Every row gives one point. Each copy is the shape, with its points in the same order, turned, moved and blurred by noise. Say if it was mirrored as well.

Shape (8 x 2)
-1.48  +3.21
-0.92  -0.40
-0.45  +5.28
+1.10  -1.27
+0.71  +0.27
+1.12  +2.78
-1.06  -2.90
-0.81  -0.98
Copy 1 (8 x 2)
+2.00  +2.66
-1.25  +0.83
+4.26  +2.33
-1.46  -1.61
-0.10  -0.34
+2.28  +0.21
-3.56  +0.37
-1.61  +0.45
Copy 1 is: only turned
Copy 2 (8 x 2)
+2.29  -0.29
-1.19  +0.41
+3.99  -1.35
-2.82  -0.81
-1.14  -0.92
+0.95  -2.29
-3.64  +1.90
-1.86  +0.97
Copy 2 is: only turned
Copy 3 (8 x 2)
+0.14  +2.38
+0.65  -0.97
-1.56  +4.30
-0.72  -2.51
-1.02  -0.95
-2.16  +1.33
+1.81  -3.32
+1.11  -1.78
Copy 3 is: mirrored

Shape (9 x 3)
-1.05  -2.01  -0.74
+0.83  +1.40  +1.45
-1.40  -0.36  +2.41
+1.49  -1.55  +2.24
+5.50  -3.15  +1.03
+1.54  +0.62  -1.85
+0.10  +2.56  -0.67
-1.38  -1.81  +1.70
+3.85  -0.36  +1.15
Copy 1 (9 x 3)
+0.35  +0.00  -2.43
-0.54  +0.58  +1.78
-2.49  +0.08  -0.32
-0.64  -2.26  +0.69
+2.49  -5.17  +1.84
+2.69  +0.85  +0.69
+0.81  +2.64  +1.42
-1.85  -0.76  -1.57
+1.32  -2.25  +2.50
Copy 1 is: only turned
Copy 2 (9 x 3)
-1.88  -0.58  -1.59
+1.51  -2.23  +1.05
-0.43  -3.42  -1.08
+1.32  -1.47  -2.00
+4.30  +2.42  -2.85
-0.48  +1.19  +1.44
-0.43  -1.41  +2.82
-0.56  -2.54  -2.39
+3.36  +0.61  -0.72
Copy 2 is: only turned
Copy 3 (9 x 3)
+0.01  +1.81  -0.59
-1.47  -2.20  -0.20
-1.70  -0.10  +1.79
+1.22  -1.54  +1.28
+5.07  -3.02  -0.42
-0.11  -1.00  -3.04
-2.60  -1.60  -2.34
-0.43  +0.96  +1.72
+1.72  -3.42  -0.63
Copy 3 is: mirrored
Copy 4 (9 x 3)
-1.18  -0.49  -0.68
+1.50  +1.88  +2.34
-1.65  +2.35  +1.08
+0.55  +2.71  -1.12
+4.38  +1.67  -3.59
+2.32  -1.52  +1.12
+1.51  -0.19  +3.94
-2.11  +1.87  -0.30
+3.87  +2.09  -0.83
Copy 4 is: mirrored

Shape (9 x 4)
-0.72  -4.54  -0.28  +3.44
+1.48  +3.32  -0.04  +1.85
-0.02  -0.19  -0.67  -0.49
-2.75  -4.43  +2.38  -2.46
-2.62  -1.30  -0.36  +1.62
+0.62  +1.14  +0.75  +0.43
-2.50  +1.20  +0.00  +0.20
+0.22  -1.87  +3.06  -1.69
+1.46  -0.47  -0.07  +0.06
Copy 1 (9 x 4)
+2.17  +2.18  +1.89  +4.61
+0.46  -1.17  +1.71  -2.79
+0.36  +1.14  -1.21  +0.12
-1.68  +5.21  -2.30  +3.68
-0.67  +0.48  -0.18  +3.35
-0.27  +0.66  +0.41  -1.25
-1.65  -0.54  -1.20  +1.30
-1.62  +4.57  -0.48  +0.19
+1.58  +1.30  -0.07  -0.83
Copy 1 is: mirrored
Copy 2 (9 x 4)
+3.46  -3.08  +3.29  +0.10
-0.75  -0.37  -3.03  +2.43
-0.43  -0.66  +0.48  -0.44
+0.75  -2.67  +2.09  -6.39
+0.42  -3.84  +1.47  -0.21
-0.17  -0.75  -1.45  +0.21
-1.70  -3.10  -0.50  -0.65
+1.25  -1.01  -1.09  -4.30
+0.84  +0.32  -0.01  -0.14
Copy 2 is: mirrored
Copy 3 (9 x 4)
-2.32  +1.19  -4.06  -3.30
-0.39  -2.41  -0.90  +3.33
+0.17  +0.40  +0.42  -0.14
+2.10  +1.15  -0.17  -5.86
-1.78  -1.17  -0.75  -2.83
+0.48  -0.94  -0.42  +0.56
-0.82  -2.09  +1.40  -1.02
+3.28  +0.79  -1.24  -1.88
+0.31  +0.70  -0.66  +0.82
Copy 3 is: only turned

Shape (12 x 6)
-1.30  -0.64  +0.72  +1.81  -0.33  -0.16
+3.31  +0.89  -0.35  -2.19  -2.88  +0.69
+0.78  -0.20  -1.90  +1.05  +1.08  +1.22
-3.05  +0.40  -1.14  -1.39  +2.54  -0.47
+2.80  +1.36  +2.95  -1.42  +1.51  +2.40
-0.57  -0.12  -2.15  -1.35  +0.58  -3.30
+0.35  -2.40  +2.98  -1.51  +1.00  +2.04
-1.52  +2.58  +1.72  +3.36  -1.10  -3.52
+1.18  +0.64  +0.69  -1.45  -1.81  +1.46
-2.24  +1.89  -2.51  -2.27  +2.04  -2.25
-2.58  +0.71  -1.45  +2.73  -2.51  -3.42
-1.78  -1.42  -1.95  -2.43  +1.89  +2.99
Copy 1 (12 x 6)
-0.84  +0.22  +0.64  +1.13  -1.98  -0.98
+2.48  -0.06  -3.78  +1.09  +1.99  +0.04
-2.38  -0.38  -1.62  -0.74  -0.95  -0.02
-1.75  +2.32  +0.49  -2.15  -2.40  +2.82
-0.73  +1.10  +0.00  +0.93  +4.49  +0.07
+1.25  +0.00  -0.74  -2.10  -2.69  +1.87
-1.75  +0.55  +0.33  +3.35  +1.65  +2.83
+1.87  +0.72  +3.05  +0.03  -2.83  -3.71
+0.85  +1.67  -2.31  +1.76  +0.55  -0.13
+0.13  +2.33  -0.42  -4.17  -2.42  +1.83
+1.82  +0.36  +0.56  -0.14  -5.72  -2.04
-3.43  +2.46  -2.46  +0.05  -1.33  +3.16
Copy 1 is: only turned
Copy 2 (12 x 6)
+0.02  +0.43  +0.43  +1.01  +1.45  -0.03
-1.49  -1.71  -1.51  +1.76  -4.68  -0.63
+0.84  -0.11  -2.19  -0.71  -0.04  +0.31
+0.81  -1.29  +1.49  -3.35  +0.57  -0.58
+2.48  -0.72  +0.38  +1.11  -3.99  +2.73
-1.02  +0.70  -0.15  -2.51  -1.08  -3.16
-0.78  +0.25  +2.35  +0.43  -1.65  +4.00
+2.85  +1.38  +1.37  +2.15  +1.38  -3.82
-0.58  -1.97  -0.28  +1.62  -2.78  +0.36
+0.91  -1.35  +0.66  -4.32  -0.69  -2.75
-0.33  +0.49  -0.18  +1.27  +2.75  -5.26
-1.07  -2.77  -0.61  -2.73  +0.08  +2.54
Copy 2 is: mirrored
Copy 3 (12 x 6)
+2.23  +0.16  -1.21  -0.55  +0.69  -1.64
-1.01  -1.29  +1.76  -0.51  -3.51  +1.65
-1.13  +1.54  -2.02  -0.27  -0.36  +0.04
-1.84  -0.04  -0.20  -0.70  +4.15  -1.94
+1.22  +1.01  +1.86  +0.12  +0.77  +4.53
-2.43  +0.83  +1.70  -1.43  +0.54  -3.55
+1.65  +0.08  +1.51  +3.06  +1.61  +1.20
+3.72  -0.20  +0.69  -4.65  +0.60  -3.38
-0.03  -1.75  +0.80  +0.08  -0.99  +1.40
-3.54  -0.03  +1.31  -2.62  +2.89  -2.30
+1.30  -0.97  -0.84  -2.96  -0.71  -5.19
-2.70  -0.51  -1.82  +2.22  +2.79  +0.20
Copy 3 is: mirrored
Copy 4 (12 x 6)
-0.58  +0.93  -1.11  +0.27  -2.31  -2.46
+2.24  +0.33  +3.62  +0.54  +0.98  -0.24
-1.85  -0.13  -0.59  +1.00  +0.62  +0.13
-0.95  +0.18  -2.49  -3.76  -1.26  +0.61
-1.60  +3.71  +3.93  -1.02  +0.43  -0.01
+1.36  -0.46  -2.10  -2.40  +1.53  -1.38
-2.68  +0.95  +3.17  -2.28  -2.03  -2.35
+2.44  +4.67  -3.48  +0.68  -0.93  -3.64
+1.01  +1.17  +2.20  -0.07  -0.80  -0.36
+1.38  +0.24  -3.30  -3.98  +1.23  +0.66
+2.74  +0.60  -4.50  +0.91  -1.78  -2.95
-2.73  -2.19  +0.41  -2.82  -1.78  +1.61
Copy 4 is: only turned

Shape (12 x 6)
-2.70  -2.05  -0.66  +0.04  +0.65  +0.10
-0.81  -0.09  -2.11  +3.74  -4.28  -1.14
+0.80  +0.61  -0.24  +3.39  -0.50  -1.03
-1.53  +1.56  -0.72  +2.16  -3.19  +1.34
-0.30  +3.75  +1.74  -2.60  +1.61  +3.28
-0.78  -1.73  -2.70  -0.98  +2.22  +0.10
-1.95  -0.12  -1.89  -0.04  +1.76  -1.84
-2.02  +1.49  +2.90  -2.96  +0.74  +2.71
-1.60  -0.34  +0.42  -1.35  +1.15  +0.64
-1.15  +3.48  -0.17  +1.64  -2.68  -0.39
-1.31  +2.01  +2.77  -1.90  -5.08  +1.09
-3.24  -0.96  -0.96  +0.13  +2.66  -0.24
Copy 1 (12 x 6)
+0.20  -0.30  +0.38  -1.12  +1.26  -2.23
-2.13  +0.44  -5.63  -1.29  -1.04  -2.03
-0.76  -0.96  -3.59  +1.89  -0.74  -0.90
-2.49  -0.51  -4.15  -1.19  +1.36  +0.20
-2.03  -0.92  +1.18  +1.88  +3.88  +4.16
+1.66  +2.11  +0.87  +0.38  +1.10  -1.28
-0.53  +1.20  +0.28  +1.48  +1.30  -2.77
-2.12  -2.24  +2.49  -0.25  +3.18  +2.42
-0.61  -0.39  +1.23  +0.14  +1.42  -0.15
-4.32  -0.26  -3.81  +1.03  +1.22  +0.09
-5.77  -1.89  -0.92  -2.56  +0.08  +2.45
+0.30  -0.04  +0.83  +0.48  +2.83  -2.76
Copy 1 is: only turned
Copy 2 (12 x 6)
-1.96  -1.71  -2.61  +2.27  +0.54  -0.14
+1.02  -1.81  -0.94  +0.34  -2.75  +4.66
+0.82  -1.49  +0.41  +0.48  -2.98  +0.25
+1.54  -0.17  -0.59  +0.57  -0.05  +2.95
-0.30  +2.40  +2.11  +0.05  +3.49  -2.69
-4.05  +0.10  -1.05  +2.92  -0.31  -0.39
-2.93  -1.79  +0.21  +3.38  -0.29  +0.00
-0.69  +0.19  -0.16  -0.50  +4.99  -2.07
-1.99  -0.90  -0.93  +1.17  +1.79  -0.85
+1.29  -0.92  +2.07  -0.14  +0.46  +2.56
+0.51  -1.19  +0.43  -3.54  +3.60  +2.47
-1.83  -1.63  -1.11  +3.89  +0.43  -1.40
Copy 2 is: only turned
